Every row gives one point. To make a cloud, some directions were put in groups of two or more. Within a group, all points are equally far from the middle, so they leave a hole (a ring in 2 directions, a hollow ball in 3). The other directions are filled evenly. Then the cloud was stretched, turned, moved and blurred a little. Count the holes, and give their numbers of directions, smallest first.
(in the rows, 128 means zero)

Cloud:
[[ 93 106 118]
 [154 153  65]
 [ 72 175 139]
 [ 83 204 120]
 [116 221 131]
 [158 194 171]
 [115 128  67]
 [ 66 160 121]
 [181 127 113]
 [127 224 127]
 [170 209 105]
 [ 98 102 115]
 [121 204 167]
 [ 74 125 122]
 [126 205 168]
 [134 127 171]
 [ 86 114  99]
 [187 150 144]
 [ 72 146  92]
 [187 141 136]
 [116 219 142]]
Holes: 1 (3)

Cloud:
[[121  95  54]
 [112 176 152]
 [ 99 146 188]
 [113 142  81]
 [125 182 109]
 [185 128 153]
 [129 121 134]
 [177 117 110]
 [166  81 169]
 [110  50  79]
 [180 107 189]
 [119  74  52]
 [ 97  69 128]
 [ 44 136 137]
 [ 99  50 118]
 [145  61 106]
 [ 53  93 176]
 [ 92 103 162]
 [105  47  98]]
Holes: 0

Cloud (19 x 3):
[[144 212 145]
 [174 179 183]
 [153  82 146]
 [116 173 189]
 [198 105 165]
 [123 144 223]
 [120  81 182]
 [125 109 102]
 [188  85 164]
 [110  96 176]
 [115 134 216]
 [190  87 166]
 [198 135 158]
 [ 93 192 140]
 [134 114  95]
 [ 84 167 132]
 [130  76 167]
 [171 121 110]
 [110 130 209]]
Holes: 1 (2)

Cloud:
[[136  58 151  92]
 [ 62 132  74 143]
 [112  68  73 126]
 [ 56 139 178 137]
 [ 92 172 184 147]
 [123  65  74 136]
 [120  66 108 191]
 [ 74 115 171  87]
 [134  69 185 179]
 [148 131 128 210]
 [ 60 152  90 160]
 [102  72  71 129]
 [174 104 188 134]
 [ 66  92 183 111]
 [169  88 187 132]
 [107 175 157 187]
 [115  54 190 137]
 [123 173 119 197]
 [105 183  78 160]
 [121 184  73 127]
 [ 89 110  92  78]
 [ 59 132  79 149]
 [169 130 191 141]
 [156 179 104 104]
 [142 144 167 200]
 [129  72 125 201]
 [ 86 119  80  87]
 [145 106 149 209]
 [104  71  72 131]
 [ 94 178  74 149]
 [153 152 193 149]]
Holes: 2 (2, 2)

Cloud, 28 rows:
[[132 193 122  65]
 [189 164 106 118]
 [174 196  87 151]
 [124 123 109  83]
 [135 127  99  72]
 [ 83 129 116 156]
 [131 161  70 150]
 [ 57 133 104  85]
 [178 161 110 166]
 [161 108 129  17]
 [190  90 190 139]
 [136  86 165  73]
 [139  87  82  37]
 [140 168 157 129]
 [154 182 200 149]
 [161 191 145  54]
 [161 177  98  66]
 [177 124 195 122]
 [166 189 175 168]
 [154  81 195 165]
 [172 130 133  43]
 [ 84  95 113 168]
 [136  77 157 156]
 [186 172 111 167]
 [163  89 163 144]
 [145  88 239 137]
 [137  76 191 161]
 [140 128 135 131]]
Holes: 0

Cloud:
[[ 63 165 172 107]
 [ 88  77 177 147]
 [ 77 101  63 122]
 [146  95 182  77]
 [175 103  92  90]
 [137  85 111  60]
 [ 64 165 165 161]
 [104 187  89  81]
 [128 190 187 134]
 [ 74 137  72  78]
 [ 68  87 167 151]
 [ 65 156 123 183]
 [177 140 163  77]
 [145 170 147 195]
 [180 112  84 132]
 [128 187  66 121]
 [163 175 172  93]
 [147  96 200 125]
 [ 76 150  78  74]
 [168 127 138 189]
 [114  83 192  98]
 [151  98 181  77]
 [ 86  74 143 167]
 [101 193 173 108]
 [ 75 148  78  74]
 [ 72 103 172  78]
 [154 104 201 116]
 [173 174  98  92]
 [ 56 114 117 173]
 [ 66 134  76 161]
 [153  86  92  80]]
Holes: 2 (2, 2)

Cloud:
[[ 95 147 178  74 150  68]
 [169 117 166  81 146 105]
 [179  79  78 194  66 129]
 [124 126  52 148 114 102]
 [120  71 111  71  80 115]
 [156 129 154 195 155 114]
 [119 136 157 173 179 162]
 [136 172  51 124  73 163]
 [113  53 164 159  66 138]
 [180  89 202 111 140 144]
 [ 40  88  56  77 103 139]
 [ 75  42 126  77 158 158]
 [114 167  86 174  72 104]
 [ 85 103 116 193 112  94]
 [193 111 129 143 191 120]
 [109 162 133  96 152 148]
 [161 149 154 145  43 140]
 [ 85 120  76  76  94 145]
 [151  87  53 155 149 128]
 [ 40 113 186 102 128  59]
 [ 99 190 150 190 108 116]
 [115 114 173 220 130 148]
 [ 96  90  92 143 100 126]
 [152 149 118 143 108 186]
 [153 151 144 118 120 145]
 [162  76 167 100 148  65]
 [ 81 118 178  93  76 111]
 [143 148  84 162 165 101]
 [ 51  73  90 132 156 146]
 [118  38 120 143  52  62]
 [ 97  96 137 133  79 112]
 [137  43 128  70 160  58]
 [ 58  80 179 160 152  48]
 [107 129  93 152 142  55]
 [105 141 148 109 177 133]
 [159  97 147 120 131 103]
 [169 147  61 159  66 121]
 [181 123  90 170 194 155]
 [118  62 197 135  73 105]
 [119  63 102 188 108 129]
 [103 129 224 150 114 125]
 [ 45 121 146  71 150 107]
 [148  68 113 143  91 143]
 [ 64  69  75 116 114 128]
 [135  29 131  99 167 162]
 [164  63 160  93 139 181]
 [135  91  92 175  67 146]
 [ 62 143 154  62  84  99]
 [152 119  82  80  75 136]
 [166  78 202 115 198 125]
 [ 88 177 140  87 104 112]
 [156  50 176 106 156  99]
 [140   7  58  94 128 165]
 [115  62  99 171  94 124]
 [106 110 154  57 115 115]]
Holes: 0

Cloud (52 x 6):
[[106 140 180 153  58  97]
 [ 86 101 185 147  76 146]
 [ 97 134  70 135  65  88]
 [109 145 126  36 114  72]
 [158  43 161 122  84 104]
 [192  72 101  86  78  97]
 [ 79 143 150 176  90 160]
 [130  47 160 126  84  92]
 [148  81 165 180 118 165]
 [ 82 145 113 174  79 158]
 [132 172  95  94  37 109]
 [ 96 146  69  89 113  68]
 [ 92 174 191 121 154 137]
 [ 86 112 191 133  76 152]
 [138 191 110  87  74 178]
 [162 105 172 141 193 137]
 [168 159 203 144  63 133]
 [138 160 128  68  41 154]
 [ 81 104 127  72  91 179]
 [124  80 108  65 167 155]
 [140 210 107  87 125 169]
 [ 84 119 149  68  82 175]
 [185 133  80  78 172 118]
 [ 85 107 185  97  82 166]
 [162 154 203  71 114 172]
 [185 156 192 130  85  64]
 [116  63 117  91  91 174]
 [ 97 125 183 153  60 111]
 [ 89 104 170 120 179 104]
 [168 169 193 113 119  55]
 [179 161 181 152 150 168]
 [ 91 146 188  61 144 140]
 [141 164 190  46 146 101]
 [ 91 143  84 116  51 149]
 [131  55 161 132 103  69]
 [189 121 200  98  96 170]
 [ 97 129 107 168 100  64]
 [195 151 167 173  74 124]
 [107  58 168 128  72 118]
 [209 121 127  58  85  75]
 [172 181 184 140 158 154]
 [182 151 176  41 148  93]
 [134 216 103 100 143  92]
 [157 107 104 167 159  65]
 [206 140  76 115 106  74]
 [144 170 118  74  45 160]
 [184 150 142  42  87  66]
 [ 94 103  77 114  83 174]
 [ 87 105 168 142 177 144]
 [193 171  86  86 163 108]
 [ 88 121 152 144 181  97]
 [202 145 138 156 139  61]]
Holes: 3 (2, 2, 2)

Cloud, 49 rows:
[[ 49 131  61 132  84 103]
 [ 88  52 119 154 115 137]
 [129 215 111 114 103 135]
 [ 73 133  63 152 164 166]
 [123 179  99  58 127 158]
 [ 97 105  34  75 127 174]
 [170 144  55 144  95 182]
 [103 105 170  58 141 162]
 [120 104  87  74  36 205]
 [ 80 114  69 118 154  89]
 [ 62 133  48 104  97 160]
 [ 36 122  88 161 141 115]
 [163 196 185 109 123 125]
 [135 167 156  72 136 230]
 [ 99 195 130 144 109 170]
 [154  71  63 147  98 145]
 [115 107 177  63  91 130]
 [ 89 146  80  72  81 114]
 [158  84 107 185 130 139]
 [ 70  73 149 133 143 115]
 [128 102 142  50  53 199]
 [187 148  85 142 133 113]
 [ 92 129  52 145 171 179]
 [ 99  94 107 118 202 183]
 [104 134 162 100 183 106]
 [ 56  84 137 120 137 185]
 [101  92 108  96 153  93]
 [135 127  96 193 106 172]
 [ 54  86  59 128 124 182]
 [145 168  79 170  79 140]
 [171 106 167  77  55 201]
 [127 168  54 118 121 223]
 [123  84  66  90 100 120]
 [147 113 122 132  52 231]
 [ 76 108  51 125 165 150]
 [ 74 155  84 126 128 218]
 [ 64  85  47 125 112 161]
 [200 118 137 135 156 127]
 [ 58 105 151 105 129 195]
 [ 56 170 121 147 127 163]
 [161 203 105 106 110 137]
 [103 142 130  70  55 102]
 [ 46 101 110 122 116 198]
 [170 102  51 146  88 178]
 [181 157 156  68 155 203]
 [122 139 132 203 150 140]
 [123 177  93 104 161  83]
 [129  91 136  68 116 105]
 [106 181 168 116 130 183]]
Holes: 2 (2, 3)

Cloud, 84 rows:
[[ 87  83 176 143 115 207 169 112]
 [214 158  92 111 130 186 167 165]
 [178  97  60 131 145 164 168 150]
 [ 49 173 175  94 137 104 148 140]
 [111 147 140 112 175 173 125  44]
 [ 81  98 116 113  77 182 179 109]
 [ 72 123  78  38 146 129 103 163]
 [ 88 130 131  72  67 146 173  70]
 [ 64 139 121 156  71 114 111  48]
 [123  52 114 124 221 144 161  78]
 [191 162  77 164 142 126 101 114]
 [139  69 166 151 161 129  80 118]
 [ 87 104 121 199 157 156 188  89]
 [161  77 114 149  43 124 163 119]
 [ 94  38 124  76 205 120 149  96]
 [103 114 132  99 155  83  64  57]
 [ 12 138 152 146 116 136  99 130]
 [107  60 208 150 124 137 120 118]
 [ 77 131 113 133 174  68 192  40]
 [ 55 117  84 121  65  93 117  89]
 [ 83  67 144 163 136 124 212  89]
 [ 99 163 138 106 151  92  63 144]
 [ 88 195  87 175 151 110 155  89]
 [ 30  64 145 140 143  95  86 103]
 [ 89 164 142  54  85 115 166 147]
 [ 88 174  88 101  69 197 159 128]
 [143 132 143 138 164  89 204 175]
 [165  89 160  64 107 157 120 169]
 [169 108  47 127 154 164 142 176]
 [ 38  96 129 111 165  53 100  63]
 [ 31 101 106 122 146  81  74 116]
 [199  86  57 153 118 144 144 119]
 [ 87 167 192 110 110 157 145  98]
 [124  50 141 151 192 179 133  61]
 [150 103 160  94 194  92 150 156]
 [207 163  87  91 157 149 177 148]
 [178  55 133  80 162 167 137 129]
 [157 163  95 180 164  69 137 139]
 [ 99 148 110 174 134  97 169  17]
 [123  52 127 134 164  87 209 114]
 [142 145 121  73  77 179 160  62]
 [154  94 101  64 110  46  91 118]
 [156  82  79 157  88 196 112 111]
 [ 64  83  60 138 155  62  97 101]
 [118 128 132 110  69 117  68  70]
 [178 122  80 182  84  71 146  93]
 [133  32 171  83 173 118 140 126]
 [186 103  99 146  80 183 170 134]
 [ 85 176 108  82 105 139  45 156]
 [134  88 123 205  61  96 131 115]
 [109  97  51  49 157 123  90  90]
 [160 126 176 107  76 158 187 102]
 [178 113 118 150 166 180 201 139]
 [ 67 156  94 124 211 132 182 129]
 [111 152 125  64  58 110  97 150]
 [131 195  91 168  81 146 117  91]
 [140 110 113  98  51  50 144 107]
 [107 120 107 184 149 210  76 142]
 [ 87 127  81 125 130 198  49 130]
 [159 191  35  80 150 121 120 146]
 [111 202  91 146 150  61 112 179]
 [122  96  55 135  95 189 121  62]
 [194  76  56 138 146 122 105 130]
 [126  79 195 135 131  97  93 107]
 [160  55 127  96 107 201 125 122]
 [ 93 165 105  94  70 168  68 115]
 [125 202  71  97  87  96 158 179]
 [ 75 162  70 109 184 116  60 136]
 [ 81 113  52 154 137  97 110 181]
 [101 168  28 110 122 121 151 128]
 [ 59 196  70 184 122 134 134 129]
 [115 156 148  80  73 159 182  86]
 [109 114  87  65 205 177 152  92]
 [ 61  68 155  63 148 158 134 145]
 [ 40 110 125 124  94 136  62  94]
 [ 84 119 114 151 152 174 208  72]
 [ 43  80 118 121  90 122  63  90]
 [134 154  89 141 147 145  88  43]
 [144  35  75 139 128  39 112 118]
 [169 117  71 128 120  62 128 182]
 [106 145  80 121 192  67  97  75]
 [184 117  63  99 143  58 100 115]
 [179 140 156  70 157 179 139 157]
 [136  48 119 146  45  77 136 115]]
Holes: 3 (2, 2, 3)

Cloud:
[[210 123 142  83 128 160 178 102]
 [145 137 147 137 162 151 122 169]
 [170 161 126 116 154 166 184 111]
 [138  64 116 164 143  64 168 118]
 [123 108 127  78 179 119 183 112]
 [159  75 112 112 131  97 131   7]
 [109 138 125 130 148 100 141  42]
 [102  95 129 163 163 150 138 221]
 [128 189 137 133 101 110 155 118]
 [120 158 136  85 145 145 143 177]
 [105 103  96 127 132  75  86 150]
 [157 104 146 142 134  75  93  48]
 [ 58  62  94 120 148 132 182 131]
 [128 110  67 158  92 153 175  89]
 [112 128 100 156  77  82 105 159]
 [137 109  92 130  56 117 125  52]
 [150 164 138 180 152 107 137 108]
 [151 147 111  37 130 155 158 109]
 [ 91  99 171 130 152 163 174 119]
 [122 144 159 116 157  90 115 146]
 [132  99  84 137 155 104  81 126]
 [115  96 148 156 159 136  86 111]
 [129 164 153 132 158 154 174 144]
 [ 92 100  85 103  63 156 108  83]
 [110 163 158 148  89  94 111 125]
 [ 99 124 148 140  93 193 109 159]
 [ 73 178  87 112  80 126 102  92]
 [136 161 145 170 119  90 122  60]
 [ 82 159 110 186  95 123 153 110]
 [ 93  91 162 103 144  99 199 123]
 [138  91 111 144 159 169 195  78]
 [143 144  61 129 122  80 138  91]
 [128 139  77  70 122 122 145 162]
 [115  86 154  96 111 160  80 103]
 [ 63 144 119 121 147 135  97  71]
 [161 133 185 130  80  97 125 108]
 [144 149  68  90 173 126 132 123]
 [152 156 136  98 100  92  94 142]
 [101 100 123  64 118 161 178 106]
 [163 126  82 138 115 137 226 122]
 [ 79  56 105 153 124 145 148  95]
 [119  65  76 102 161 145 137  94]
 [122 100  94  88 125  91 187 163]
 [ 78 162 141 170 135 165 159 136]
 [ 86 153 117 124  83  95  45 106]
 [168  85 136 177 149 131 113 105]
 [ 74 139 157 186 132 149  94 184]
 [ 83  41 131 153 132 152 120 145]
 [ 78 148 127 117  52 149 106 138]
 [100 131 152  85  67 112 140 147]
 [115  87 146  74  84 102 152 150]
 [111 152 134 107 153 175 153 179]
 [173  79 164 152 174 130 150 108]
 [148  70 173 144 113  91 133  70]
 [137  99  84  80  75  74 140  86]
 [118 119 158 129 190 134 144 125]
 [112 103 108 193 104 142  90 106]
 [119 173 121 127 113 117  73 164]
 [104 103 171 118 154 167 180 128]
 [ 86 109 143  98  75 169 143 120]
 [ 68 115  88 162 133  86 125 111]
 [113  60  84  82  89 119 107 129]
 [142 165 102 158 163 148 156  96]
 [145 132 153 128 112 182 185  97]
 [106  83  94 136 135 133  97  52]
 [167 107 130 108 149  94  89 135]
 [157 139  66  92  84  97 144  15]
 [167 155 153 171 124 153 158 144]
 [186  99 102 106  69  87 198 111]
 [138 121 153  73  79 128 153  58]
 [152  56 131  93 106  82 160  57]
 [137 119 107  94 119 153 222  92]
 [152  85  88 140  70  94 142  43]
 [175 188 133  88 100 101  92 103]
 [ 94 108  45 148 123 137 151 102]
 [158 143  73  76 171 110 149 105]
 [157  73 126  59 124  88 137 106]
 [ 80  97  86 131 136  74 128 107]
 [102  55  67 118 134 126 164 120]
 [151  80 104  82 180 136 161  76]
 [ 86  70  99 108 122  84 185 107]
 [140 156 125 196  91 128 129 121]
 [167 184 105 153 108  93 150  85]
 [ 76 116 118 175  62 148  82 136]
 [126  85  77 103 146  84 175 117]
 [163  87 137 149 118 175 150 155]
 [ 92 166  85 154 140 124 151 163]]
Holes: 1 (6)

Cloud, 96 rows:
[[113 173 211 132 100 127 146  99 126]
 [135  83  89 125 160  80 133  58 129]
 [129 161 169  88  84 167  93 179  89]
 [  7 101 125 161 134 139  68 130 149]
 [167 136 139 155  69 164 189 151 144]
 [114  74 151  69 104 130 141  62  74]
 [ 85 123 117 152 193 135 142  89  51]
 [ 33 126 130 127  95 191  93 117 148]
 [111 139 130  98 109 203 170 191 114]
 [ 80 150  96 156 162 128 155  65  78]
 [123  55 143  93  63 139 164 121 181]
 [ 70 177 137 172 170 110  97 161 187]
 [105 181 137 135 161  82 173 179 128]
 [ 89 185 136  67 106 111 155 166 109]
 [ 95  93 121 142 185  65  80  91 171]
 [157 151 134 116 189 106 120 182 107]
 [ 69 106 220 151  84 148 164 109 119]
 [112 167 100  86 156 143  56 120 136]
 [117  61 113  78 157 163 127 186  53]
 [ 90  65  77 117 140 178 118  89 107]
 [ 19 121 156 163 138 133  78 105 116]
 [115 151  90 147  99  71  90 103  92]
 [ 83 129 107  68 125 155 186  90 121]
 [101 136 115 188 133 136 215 121  81]
 [116 158  92  90 110 146  56 101 131]
 [194 108 146 126 116 160 165 198 133]
 [ 83  79 175 133  50 173 179 159  85]
 [143 111  67  81  77 118 143 124 158]
 [181  97 170  67 120 152 103 125 126]
 [126 161 160 104  59 142 152  87 171]
 [120  62 160  59  94 139 170 161  95]
 [ 97 185 137  93 139 112  79 170  83]
 [109 164 102  81 131 161  81 180 126]
 [108 178 162 138 136  90 202 150  90]
 [ 52 121 171 171 150 158 107 179  73]
 [180 110 182 115 118 124 154 214 112]
 [103  82 175 114 169 139 186 203  73]
 [142  91 159 122  88 159  59 124 141]
 [ 70 180  81 149 134 127  92 174 108]
 [ 87  57 105 125  88 179 137  77 151]
 [150  67 120  84 151 142  93  59  93]
 [182 113 190 113  67 153 109  89 109]
 [100 117  47 104 109  87  77  94 144]
 [ 92 107 204  96  69 155 191  98  85]
 [137  61 114 134 195 111 138  95 141]
 [ 61 159 177 103  74 166 119 168  71]
 [127  78  88  89 125  89 168 176 138]
 [142  56 116  92 189 160  97 118  91]
 [155 112 111 126 189 115  72  96 135]
 [113  80 145 121 147  94 132 211 194]
 [164  94 125 143 127  88 181 197 124]
 [111 138  83 106 132 133  83 213 167]
 [ 53  90 170 105 118 135  87  55 130]
 [119 153 117 128 196 166 132 102  49]
 [130  58 122  70  95 174  98 112  62]
 [ 17 126 135  69 113 152  86 109 138]
 [ 42  94 168 118 145 152  61 135  95]
 [142  67 197 154  88  97 174 151 118]
 [ 66 160 108 123 131 105 178 132  50]
 [112 151 119 159  96 203 113 125  72]
 [150  77  81 142 126  90 157  75  92]
 [139  88 134 164 130 123 104 215 122]
 [121 146 125 104 125 133  47  76 164]
 [ 63 101 164  93 171 124 146 198  88]
 [ 80 194 111 111 165  68 101 114 144]
 [ 55 176 108 178 105  93 172 133 106]
 [121  73  74 176 118  92 138  79 123]
 [102  99 223  99 113 175 159  99  97]
 [ 70 147 192 128  77 121 197  96 124]
 [131  67 136 133 160  85 177 153 188]
 [ 84 181 152 169 140  76 155 167 177]
 [138  80 108 158 197  92 113 138 134]
 [110 113 121 144  79 184 211  97  85]
 [ 87 133 107 135 108 132 236 130 121]
 [ 81 160  85 175  76 148 163  89 175]
 [133  63  98 188 104 123 139 161 111]
 [ 59 147 132 126 113 179  92  61 125]
 [107 154  98 140 105  97  67 157  87]
 [129 170 197  96  71 136 170 182  89]
 [134 122  76 135 192 112  88 174 167]
 [169  87 111  74 104 136 105  64  88]
 [ 47  97 125 117 146  54 103 110 127]
 [184  52 178 122 151 135 169  97 102]
 [120 153  90 147 140  99  60 138  78]
 [ 59 137 137  76 178 138 141 182  88]
 [114  52 143 128 103 196  79 113  64]
 [129 136 130 129  84 167  78 177 140]
 [ 61 177  92 145 133 148  61 103 142]
 [109 159  65 154  62 101 154 101 170]
 [180  55 148 107 140 121 196 112 103]
 [109 141 203  89 147 143 196 154  78]
 [145 151 150  69 125  97 120  92 158]
 [ 59  87 159 133  84  87 102 139  88]
 [145 118 121  99 188  88 104 179 130]
 [ 95 156 112  71 109 181 133  90  86]
 [106  88 119 145 146 133 197  58  93]]
Holes: 2 (2, 6)
